Each row is a point. Each copy is the shape, with its points in the same order, turned, moved and blurred by noise. Some copies are also mirrored. Which?
In the rows, 128 means zero.

Shape (9 x 3):
[[124  85 117]
 [212 195 135]
 [126 198 188]
 [150  81 134]
 [ 85 106  91]
 [102 116 144]
 [143 140 117]
 [177 175 108]
 [151 110 125]]
Copy 1:
[[172 123  80]
 [203 217 186]
 [107 185 186]
 [185 113 109]
 [141 150  56]
 [132 139 105]
 [173 176 118]
 [194 210 148]
 [183 137 116]]
Copy 1 is: only turned
Copy 2, 9 rows:
[[115 101 160]
 [ 43 192  73]
 [141 197  69]
 [ 99 125 168]
 [138  71 122]
 [147 126 130]
 [ 96 125 106]
 [ 58 143  78]
 [ 92 129 143]]
Copy 2 is: mirrored

Shape:
[[168 113 127  65]
 [ 81 204  97  87]
 [ 83 186 174 164]
 [168  88 156 143]
 [167 149 117 104]
 [ 98  90 169  91]
 [ 66 110 122 163]]
Copy 1, 7 rows:
[[ 63  97 128 131]
 [137 125  38 199]
 [164 167 135 233]
 [116 121 188 133]
 [109  79 110 171]
 [ 80 181 135 145]
 [174 185 116 153]]
Copy 1 is: mirrored
Copy 2:
[[161 105  91  66]
 [ 41 160 120  74]
 [ 58 118 171 159]
 [189 107 139 135]
 [133 115 139  65]
 [136 128  75 148]
 [117 187 132 162]]
Copy 2 is: only turned
Copy 3, 7 rows:
[[141 132 138 200]
 [155 236  87 142]
 [154 199 147  58]
 [138  86 151 128]
 [176 142 123 164]
 [ 79 149 160 140]
 [ 94 153  92  75]]
Copy 3 is: mirrored
Copy 4:
[[174 122 162 190]
 [132 125  40 172]
 [ 47  82  90 152]
 [125  87 200 142]
 [162  83 134 174]
 [100 163 167 164]
 [ 86 130 122  88]]
Copy 4 is: only turned

Shape (12 x 6):
[[ 70  83 143  78 154 146]
 [143 101 141 134 132  91]
 [ 97 112  67  52 148 153]
 [151 103 157 194 132 136]
 [170 107 154 126 158 136]
 [157 128 179 173 140  57]
 [136 167 175 162  27 174]
 [ 84 200 128 189  79 201]
 [133  90 101 182 125  99]
 [105 174 182 165  55 192]
 [119  82  99  91 126 125]
 [145  88 159 119 110 105]]
Copy 1, 12 rows:
[[181  80 132 159 127 200]
 [101  96 127 122 124 136]
 [190 146 163 176 106 170]
 [120  76 105  77 162  96]
 [123 105 171  93 137 137]
 [ 52  98 100  92 145 136]
 [173  89  64  26  79  77]
 [221 156  46  52 139 100]
 [118 103 114 151 166  96]
 [191  91  57  37  95 123]
 [156 112 153 166 108 136]
 [121  70 135 122 100 119]]
Copy 1 is: mirrored
Copy 2:
[[ 57 139 115  58 132 152]
 [161 124 130  84 121 142]
 [ 60 202 104 121 118 159]
 [166  74 117 108 166 112]
 [147 141 141  87 156 102]
 [205  82 145  75  98 111]
 [122  48 208 175 166 165]
 [ 75  42 143 210 139 125]
 [175 103  79 114 134 155]
 [ 88  37 193 167 157 139]
 [111 167 111  96 136 172]
 [151 123 149  74 141 159]]
Copy 2 is: only turned
Copy 3:
[[ 34 112 166 116 143 176]
 [105 140 157  91  76 148]
 [ 54  95  86 101 149 208]
 [132 184 175  72 117 123]
 [123 115 158  64 112 129]
 [128 158 171 104  45  91]
 [207 159 186 175 158 154]
 [159 197 127 181 208 125]
 [112 204 136  79  89 159]
 [172 161 186 185 186 142]
 [ 82 127 134  90 111 202]
 [117 128 184 106  82 167]]
Copy 3 is: mirrored

Shape (13 x 8):
[[170  87 132 161 184 108  64 103]
 [238  83 135 149 137 105  82 134]
 [152 134 195 122 158 152 164  83]
 [130 164 206 145 123 117 160 120]
 [135 168  16 183  37 107 165 138]
 [134 137  58 165  76  32 142 144]
 [ 97 102 178  83 110 131 161  90]
 [105 152 163 134 136 133 123 149]
 [164 128 163 101 154 114 159 118]
 [210 138 112  97 164 103  64 102]
 [108 143 216  88 119 143 158 110]
 [129 147  85 168  36  84 102 132]
 [117 137 141  83 117 161 178 167]]
Copy 1 (13 x 8):
[[ 78  77 186 133 145 157  88  66]
 [143  38 194 146 132 147 112  77]
 [110 109 102 149  74 205 120 143]
 [163 164 134 165  81 190 122 127]
 [157 158 143 216 172  17 131 176]
 [151 163 174 164 133  34  97 106]
 [123 138  63 108  78 144 110 125]
 [128 159 132 125 138 162 133 122]
 [130 109 147 131  69 159 142 125]
 [ 88  62 180 155 116 128 162  39]
 [141 141  63 129  69 188 139 121]
 [167 158 133 188 180  75 103  92]
 [150 132 100  98 118 137 169 173]]
Copy 1 is: only turned
Copy 2:
[[113  79 133 174  49 138  80  95]
 [176 127 146 154  45 169  60  92]
 [ 75 153  92 193  76 206 130 147]
 [ 82 155 155 211 125 208 136 153]
 [134 238 183 127 179  87 137  51]
 [146 184 222 124 144  79 124 114]
 [110 139  96 163 114 176 187 176]
 [ 85 108 138 165 154 187 122 128]
 [107 155 121 154  93 186 107 164]
 [112 108 149 101  30 189  89  81]
 [ 85 124 111 183 129 225 171 168]
 [160 154 211 149 158 124 161  72]
 [106 165  94 134 185 203 131 151]]
Copy 2 is: mirrored

Shape, 14 rows:
[[ 87 112  88  71 117 142 156 123  88]
 [ 98 107 134  56  41 162 182 115  93]
 [105 184 138 151 140 150 122 137 113]
 [126  52 141 127 111 141  92 111 161]
 [102 131 131 187 130 203 152 111  96]
 [117 137 132 115 108  96 124 118 119]
 [162  73 127 122 161 129 167 105 164]
 [ 58 148 119 125 108 125 141  63 116]
 [109 110 153 129  94 124 165 150 136]
 [132 118 100 182  88 125 101 104 136]
 [ 93 121 163 106 118 184 232 185  91]
 [117  86 120 120  87 153 129  92 243]
 [ 95 114 127 149 128 109 157 174 114]
 [122  93 119 172 157 118  68  55 110]]
Copy 1:
[[ 77 143 101  99  44 131 113 108 110]
 [ 86 192 151  80  53 140 139  74  67]
 [ 75  92 141 143 136 117 106 146  85]
 [162 133 106 136 134 118 160  61 137]
 [ 85  93 157 136 104 117 189 165  88]
 [103 153 135 125 117 133  88 107 127]
 [174 156 105 109 114  75 136 135 141]
 [ 94 137 153 178  66 147 112 112 110]
 [ 92 164 154 116 132  92 130  94 119]
 [135  94 168 136 121 159 135 112 150]
 [ 40 172 142  66 100  55 160 131  75]
 [201 114 156 146 100  70 131  47 109]
 [ 61 136 134 111 129  94 121 114 156]
 [155 106  90 192 118 174 146 135 159]]
Copy 1 is: mirrored
Copy 2 (14 x 9):
[[148 121  82  87 153 128  85 169  69]
 [149 138  84  97  77 118  79 199  46]
 [126 190 141 160 152 133 129 125 113]
 [132  81 145  79  82 148 148 126 119]
 [112 160 180 141 156 101 149 149  66]
 [146 140 112 121 110 133  96 145 144]
 [ 81  88 100  84 122  84 145 136 145]
 [133 169 159  87 150 147  85 183 118]
 [122 133 124 127  79 103  82 126 107]
 [180 138 173 107 107 107 149 127 148]
 [ 72 146  93 168 115  68  73 143  25]
 [114 146 142   7  61 114 139  98 123]
 [130 120 125 151 131 100  72 100 112]
 [150  92 178 108 166 156 164 164 164]]
Copy 2 is: only turned
Copy 3 (14 x 9):
[[ 82 116 111 112  87  90 151 125  69]
 [ 79  84 154 129  86  60  74 121  62]
 [132 138 119 129  99 159 153  88 157]
 [180 137  88  64 128  71  96 157 128]
 [115 128  75 142 147 114 120  57 152]
 [127 156 147 110  97 123 131 142 116]
 [121 170 108  24 156  93 130 119 103]
 [121 148  87 140  98 152 103 115  68]
 [ 96 155 129  93  90 102  95 109 138]
 [148 156 102 138 149 118 107 160 147]
 [ 46 128 129  83  77  78  97  21 136]
 [135 107  73  40 144 144  60 180 125]
 [ 89 185 101 107  76 105 132 104 146]
 [211 180  81 116 159 120 155 126 102]]
Copy 3 is: mirrored
Copy 4 (14 x 9):
[[109 159 143 119  96 134  58 117  85]
 [ 80 118 161  63  85  77  49 128  76]
 [161 167 173  95 149 120 151 104 109]
 [ 80 136 104 116 180 118  85 155 172]
 [132 200 169 109 133  65 139  82 147]
 [128 118 150 102 122 150 120 137 120]
 [ 91 114  77 120 149 127 109  73 154]
 [111 150 202  83 117 153  96  96 152]
 [103 139 116  65 119 112 130 136 125]
 [159 128 138 117 141 105 107 143 196]
 [ 80 186 107  57  86  71 124  86  50]
 [107 116  99  47 207 131  51 112 186]
 [124 176 107  88 101 137 141 138 122]
 [116 140 169 175 157 145 123 128 201]]
Copy 4 is: mirrored

Shape:
[[140 137  82 106 138 128 131 159 162 146  93]
 [100  76 203 140 200 193 119 148 133  73 120]
 [142 175 136  70 130 112  97 123 114 107 130]
 [151  97 121 109 104 158 196 149 145 104  84]
 [142 149 126 171 110 138 187  95 176 156  84]
 [114 135 101  75 158 100 138 113  58 148 164]
 [118  79 181 154 198 185 106 161  91  80  95]
 [172 122  69 107 136 110 138 115 163 149 161]
 [158 131 103  83 135 167 184  94 188 121 120]
 [ 91 170 136 126 191 115 175 211  85  70 204]
 [ 81  89 142 141 207 208  98 119  97  49  80]
 [ 75 170 107  77 189  43 166 164 112 119 177]
 [ 49 174 106  75 169 128 114 170  77 132 184]
 [ 71  79 155 159 138 150 115 140 123  47 123]
 [127 149 102  89 115 131 149 143 139 161 176]
 [161 191  39  93 135 116 121  93 104 142 168]]
Copy 1 (16 x 11):
[[160 157  84  97 134  98  59 144 132 141 134]
 [114 164 169  68 126 167 128   7 118 143 167]
 [ 99 171 143 148 165  94  79 132 141  85 141]
 [166 149 172  44 111 121 102 153 131 144 146]
 [172  98 146 120  80 128  88 146 194 169 119]
 [ 69 205  89 120 174 114 137 167 160 128 128]
 [ 91 178 157  86 114 154 119  30  92 167 182]
 [165 143  73 118 136  89 140 148 162 117 122]
 [201 158 135  88 109 123 116 147 192  98 147]
 [114 228 164  90 228  51 139  70 154 186 112]
 [119 187 148  99 152 199 116  42  91 170 220]
 [ 80 189 102  84 239  72  96 117 204 161 119]
 [ 91 247 105 123 230 123  95 108 140 142  90]
 [120 124 173  89 186 170 128  73  99 161 164]
 [143 183 116 115 162 105 115 151 161 110  79]
 [143 187  72 188 170  83 132 182 161 117 127]]
Copy 1 is: mirrored
Copy 2:
[[150 174 134  94  83 112 131  97  98 114 109]
 [181 145 101  54 152 227 135 198 141 151 122]
 [169 183 164 153 140 129  98 148 104  94 135]
 [120 160 161  73  97 131 181 145 127 123  64]
 [133 160 151  97 145 108 178  70 172 166  77]
 [145 127 153 150 161 155 139 112  58  55 144]
 [201 113  84  73 130 192 154 211 126 148 127]
 [116 158 133 121 110 130 109  67 130  64 100]
 [130 213 156  73 139 147 153  93 140  86  70]
 [133 104 171  52 154 146 128 177 111  75 240]
 [195 166  40  65 164 182 167 213 104 132 119]
 [125 131 187  85 180 127  86 105  49  90 198]
 [155 162 145 126 146 160 139 136  51  78 235]
 [112 140  77  88 156 182 149 203 123 162 136]
 [121 173 172 128 109 150 141  85 117  79 152]
 [148 174 128 160 148  88 130  76 110  21 140]]
Copy 2 is: only turned
Copy 3:
[[128 186 120 118 149 150 130  82 102 128 145]
 [156 162 111 182  92 102  36 180 163 101  94]
 [142 112 141 107 127  92 104 101  58  95 150]
 [180 170 151 136 126 199 110 108 103 122  89]
 [160 166 181 126 169 200 139 151 132 118 172]
 [122 115 144  72  91  77 161 123  93 147 106]
 [121 146 125 183 117  98  33 159 162 125  69]
 [137 191 165  85  91 138 134  87  94 147 176]
 [181 207 156  80 113 176 112 129  90  93 142]
 [ 95  73  59 128  38 143 105 166  82 155 121]
 [ 98 159 127 154 113 104  43 152 178  56  59]
 [ 98 110  78 121  63 106 193 149  51 133 145]
 [113  86  53  79  83  78 147 121 116 120 126]
 [135 122 134 186  70 132  82 129 174  75 104]
 [169 137 117  74  96 134 140  98 103 148 165]
 [ 90 134 166  24 106 122 136  82  76 125 172]]
Copy 3 is: mirrored

Shape (18 x 12):
[[127 120 127 121 146 188 110 119 119 155 127 115]
 [142 109 119 110 145 158 144 177 165 147 171  90]
 [132 113 123  96  74 145 141 127 141 137 150  91]
 [159 137 108  88 141 179 134 139 189 144 135 128]
 [156 119 118  83  81 152 145 140 172 171 130 108]
 [170 124  39 182 121  98 141 122  98  82  94 185]
 [120 249 133 106 138  60 146 126 160 119 138  84]
 [124 198 149 149 120  38  98 119 176  94 167 117]
 [129  95  75 164 132  61 138 124  88 105 104 198]
 [140 112 110 125 128  78 167 120  79  73 118 178]
 [171 200 162  67 128  74 103 127 162 109 172 115]
 [191 204 159 119 139  24 108 142 150 124 116  79]
 [109  99 129 117 125 174 144 145 171 161  95 148]
 [145  88  93 174 119  98 156  58 111  97 106 173]
 [149 126 173 131 101 193 170 150 164 140 142 125]
 [156 122 134 111 126 173 170 127 155 193 173 115]
 [130 174 156 121  89 159 116 150 138 162 162 127]
 [146 125 139  95 108 147 151 137 152 186 168 147]]
Copy 1, 18 rows:
[[ 95 125 119 119 162  90 102  88 157 132 115 155]
 [110  97 138  94 161 106  68 121  99 120 157 123]
 [128 100 142 139 127 122  68 128 137 176 122 121]
 [161 110 151 107 186  77  77 122 145 117 142 140]
 [148  94 154 128 165  96  58 133 132 156  99 106]
 [147 160 112  74  92  93 194 172 208 126 126  78]
 [205 116 109 136 173 208 158 157  92 137 129 166]
 [172 182 132 149 148 171 161 191  80 160 152 159]
 [121 173 145 111  81 104 205 145 168 109 112  71]
 [143 133 123 146  78 116 190 129 162 118 147  74]
 [205 151 101 186 159 142 104 155  82 123 152 147]
 [179 165  73 165 200 185 144 188  85 127 125 102]
 [105  92 190 121 178  79 115 116 159 129 106 126]
 [133 175 142 114 106  95 191 115 197 179 137  77]
 [114  67 140 135 175  58 110 130 119 175 146 134]
 [136  97 133  98 166  76  82  82  95 165 118 121]
 [132  99 118 140 148  89 102 143  97 156  97 176]
 [150 107 148 127 147  74  89 103  92 145 103 121]]
Copy 1 is: only turned
Copy 2:
[[128 126 148  96 130 129 154 122 118 159 133 101]
 [130 142  91 126 159 111 118 117  77 128 193 123]
 [123 123 120 105 146 158 124 144  76  98 128 134]
 [146 158 110  93 179 116 116 144 139 118 162 111]
 [128 137  93 110 169 156 125 174  99 108 134 139]
 [ 93 121 183 212 212  98 146  69 174 129  81 121]
 [157 121  62 118 104  59 161  77 127  34  91 133]
 [129  79  99 144  89  53  93  94 131  51  89 150]
 [ 71  98 183 234 142 100 177 111 146 116  99 121]
 [105 139 194 212 131 118 166  81 141  79 119 135]
 [142 107  82  88  98  97 112  99 161  45 144 187]
 [170  88  56 144 102  66 139  82 155  88  94 207]
 [142 155 143 134 154 125 134 202 106 137 128  94]
 [127  99 195 203 144 152 135  95 149 113  90  86]
 [139 201 117 108 124 151  91 147  90 132 128 127]
 [118 152  78 112 135 166 125 139 116 137 156  87]
 [100 151  97  83 108 114 114 137 105 122 112 136]
 [100 139  88 124 123 153 125 163 126 114 162 117]]
Copy 2 is: only turned
Copy 3:
[[ 67 146 111 172 118 122 109 140 108 120 142 129]
 [ 83 101  82 161  98 117 102  83 161 144 149  98]
 [ 91 121 125 202 124 130  82  79 135 145 101 118]
 [ 78 120  88 152  69 145 131  99 106 132 120  82]
 [ 77 135 102 191  97 128 114  85 149 141  81  91]
 [126  58 129 138 196  97 180 121  78  51  94 104]
 [180 112 178 144  54  40  72 109 110 146 108  85]
 [207 131 188 108 109  87 107  79 141 141 131 108]
 [104  60 160 116 192  77 186 106 107  87  94 151]
 [116  30 172 150 150 104 146 114 104 102  83 158]
 [189 119 153 132  36 115  93  88 144 119  92 126]
 [225 121 127 135  73  54 108 140 156 134  89 120]
 [ 35 130 121 144 124 125 149 120 128 164 103  86]
 [119  87 177 172 184 136 201 114  88 107 112 142]
 [ 65 109 137 174 112 164  93 135 168 148 128  68]
 [ 60 126 124 215  77 129 131 103 167 125 141  93]
 [ 85 149 154 160 101 123  68 116 163 104 114  87]
 [ 62 129 142 177  79 119 125  94 175 117 115 107]]
Copy 3 is: only turned

Shape (17 x 12):
[[ 75 159 135 141 160 107  46  54 161 154  63 124]
 [ 98 169 124  75  88 134 149  67 153 163 136 194]
 [160 118 169 170 110 201  77 151  74 140  98  76]
 [140 150  79 173 128 123 156 125  61 105 129  92]
 [154 161 115  65  70 111 153  28 166 133 176 151]
 [160 168 197  54 158 195  64  92  61 127 180 164]
 [168 188 160  87 113 158 106  97 169  40 109  72]
 [173 116 150 124 102  64 113  41  65 162 106 105]
 [118  95 112 105 159 169 147 130 125 139 112  83]
 [147 153 169 131  75 182 100 125  84  84 137 194]
 [103  67 130 146 145 101  58 135 154  91 140 170]
 [ 75 108 169 116 196  87 106 133 164 165 134  80]
 [132 127  90  82 143  84 145 106  77  94 114 212]
 [134 193 166  67 110 137  58 148 111  94 106 170]
 [ 49  62  96 110 101 182 127 115  45  95 100  74]
 [158  85 143 120 128 147  96  57 129 156  59 144]
 [ 55  80 165 138 165  63 142  81 130  56 156 128]]
Copy 1, 17 rows:
[[158  32 104  61 141  95 163 138  59 167 164 167]
 [118 105 120  76 199 126 124 145 170 211 153  90]
 [115 127 130 104  59  92 112 169 144  74  80 185]
 [131 131 167 150  72  75 193 147 137 156  89 101]
 [115 135 144  62 215  89 130 174 133 183 144  28]
 [114 138 139 148 247  74  92 157 143  90  97 185]
 [131 195  72  58 160  85 172 148  73 109  82 106]
 [ 93  71 197  72 137  57 185 167 135  92 156  97]
 [122 106 144 128 110 166 140 144 108 129  74 103]
 [110 166  83 138 151  77 124 170 192 118 145 144]
 [156 111 102 166 111 118 106 146  76 121 207 104]
 [116  67 154 114 121 129 105  62  40 136 130 122]
 [149 113 145 172 181 127 208 142 163 145 180  86]
 [141 178 100 101 193 105 153 126 134 118 163 188]
 [ 42 117 140 162  78 182 177 213 103 154 101 145]
 [134  49 108  73 139 127 140 187 136  87 141 111]
 [ 68  82  99 182 130  92 166 108  49 149 169  56]]
Copy 1 is: mirrored
Copy 2:
[[ 94 120 181 107 153 149 169 177  96  28  87  73]
 [168 155 142 151  75 172  85 132 168  74 114  69]
 [ 99  89 175 115 135 214 166 170  59 198 145 146]
 [105 105 177 116 118 139 106 120 123 113 211 183]
 [190 138 147 191  76 105  45 131 120  93 133  60]
 [152 193 121 180 172 220 105  92  65 145  95 134]
 [146 101 190  75 145 113  46 129  54 163 103  88]
 [137  91 134 173  87 154 161 126  35  73 190 101]
 [114 115  99  83 113 132 122 176 121 141 156 133]
 [162 164 218 138  98 197 129  84 108 171 128 125]
 [144 166 170 111 102  91 207 135 115 120  80 151]
 [112  85  72  96 151 107 182 149 119  88  76 125]
 [151 203 143  99  66 138 120  63 121  60 162 130]
 [143 167 178 105 100 203  99  91  63 111  48 136]
 [199 128 149  54 121 181 148 202 107 121 194 202]
 [122 159 144 116  88 158 172 174  67 124 151  61]
 [206 109 138  93 161  63 189  96 137  72 137 115]]
Copy 2 is: only turned

Shape (17 x 12):
[[ 60 113  81 129 155 119  65 179  90 129  95  96]
 [148  90 115 116  85 147 126 117 148 216 117 161]
 [185  93  71 163 170 127  88 108 124 108 105 179]
 [141 177 133  73  97 153 153 132 167 221 123 188]
 [ 70 114  75 116 183 146 141 199 155 132 135 126]
 [ 84 119 135 129 122  82 110 127 116 113 177 119]
 [183 112  56 194 125  93 120 145 116 130 125 117]
 [143 157 105  80  83 140  93 124 181 185 154 196]
 [ 52  56  92 156 175 101 139 187 152 102 126 102]
 [158 183 104  61  63 183 169 117 138 164 135 169]
 [147 127 137  86 123 173 123  81 157 151 130 133]
 [ 80  98 156 159 160 170 111 232 116 125 153 117]
 [138 145 149  71 101 114 163 111 106 172  98 193]
 [166 135 131 106  31 167 128 125 201 135  71 171]
 [ 34 141 124 215 194 106 110 155 131 117 119 103]
 [159 166 144  70 128 115 131 112 147 194 124  99]
 [ 89 115 140 132 182  90 101 221 154 103 120 117]]
Copy 1 (17 x 12):
[[101 118  88 108 106  74  82 106 165 172  88  46]
 [189 122 119 138  68 109 106 148 172 100 135 173]
 [ 87 120 125  74  85  94 120 195 133  93 178  98]
 [155 170 115 220  97 125 120 126 203  75 141 177]
 [ 77 108 130 161 125 106  26 109 163 135 138  81]
 [101 102  79 132 109 112 132  74 111 165 158 124]
 [ 69  87 129 110  35 112 130 188 135 158 133 119]
 [119 158  70 175  83 103 110 128 167  65 141 187]
 [ 86  62 119 138 130  96  22 117 114 191 139  80]
 [122 186 146 192 117 142 127 135 152  63  98 194]
 [135 135 139 141 134  77 137 120 144  87 137 164]
 [120  48 121 159 116 133  63  75 129 110 105  40]
 [170 192 120 173 119 146 138 140 153 116 156 140]
 [165 130  92 190 115  90 127 206 116  63  93 183]
 [ 70  30  88 139 157 116 102 121 184 181 152  51]
 [133 152 159 190 101  67 162 106 176 130 140 150]
 [100  87 100 185 102  78  65 109 120 150 153  26]]
Copy 1 is: only turned
Copy 2:
[[159 115 164  79 129 202 131 175 103 184 175 138]
 [204 116 132 118 167  99 150 129 191 149  81 100]
 [179 195 201 188 118 151 132 142 163 163 130  91]
 [189 104  56 148 182 115 117 158 171  78  84 127]
 [181  83 155 164 178 159 111 157  85 161 157 175]
 [171 101 178  92 108 119 122 144  99  90 166 118]
 [145 116 209 179 133 138 168 187 144 140 156  49]
 [187 114 119 125 153 122 118 169 189  65  49 134]
 [179  96 214 132 186 156 119 121  61 177 202 148]
 [157 118  65 152 143  97 154 159 127  85  43 108]
 [128 150 132 141 132  94 107 115 153 125  80 132]
 [158  45 159 134 124 195  93  80  97 165 164 120]
 [203 168  62 122 145 107 128 129 149  97 113  87]
 [160 152 115 142 207 152 155  93 150  78  32  78]
 [135 114 180 138 137 193 151 103 114 123 249 163]
 [118 123  91 124 160  97  82 177 161  99 122 115]
 [165 104 181 126 167 205  66 129  86 139 184 113]]
Copy 2 is: only turned
Copy 3, 17 rows:
[[ 61 206 123 176  83 145  71 110 150 112  96 155]
 [137 106  81  55 157 134  60 107 155 102 108 151]
 [164 137 103 168 136 165 106  76 139 210  98 178]
 [ 97  73  99  60 194 160 114 119 221  83 115 143]
 [ 92 156 113 187 110  75  96  84 200 121 126 128]
 [138 172 126 152  94 106 139 183 133 111 122 152]
 [118 124 137 140 123 122  58 135 125 217 131 198]
 [138 115 113  78 192 162 123 123 211  98 127 168]
 [ 91 186  96 181  57  47 101 121 162 142 151 146]
 [111  56 155 103 199 162 112  92 169  71 137 143]
 [134 113  83 108 171 145 151  88 121 102  96 151]
 [ 88 209 127 146 119  91  93 137 166 152 125  52]
 [125  62 109  94 109 190 124 133 162  96 118 135]
 [106 107 102  53 187 182 124  68 152 129 195 161]
 [ 64 210 151 150  57  81 148 129 163 189  90 150]
 [ 74  90  71 111 181 144 116 156 152 106  91 165]
 [ 70 193  95 185 100 107 117 161 186 155 154 115]]
Copy 3 is: only turned
Copy 4, 17 rows:
[[140 169 137  68 105 211  95 123 154 161  61 111]
 [104 152  84  91 204 116 115  85 118 142 176 147]
 [ 93  99 106 166 134 149  61 117 161 208 142  94]
 [ 94 179 101  84 136 110 144  86 118 108 241 148]
 [ 39 201 159 109 111 198 119 129 154 153 133 125]
 [ 86 111 134  85 108 122 152 148 166 142  85 139]
 [109 139  76 197 152 142 115 130 144 171  92  86]
 [ 85 145  51  76 125 133 126  84 161 129 213 156]
 [ 48 186 165 109 133 191 119 157 154 192  52 144]
 [ 73 164  92 104 118  90 124  53 113  65 207 114]
 [ 87 100 145 100 146 135 116  56 153 111 180 144]
 [ 46 137 139  80 113 232  99 179  85 131  96 142]
 [119 142 142  76 116  76 128 101 103 137 198 106]
 [ 76 156  75 123 129 100  82  27  84 141 162 195]
 [121 158 171 132  98 192  97 209 171 149  75 178]
 [132 128 139 106 136 142 186  65 132 121 182 146]
 [ 74 152 135 107  67 215 141 148 123 193  95 152]]
Copy 4 is: mirrored
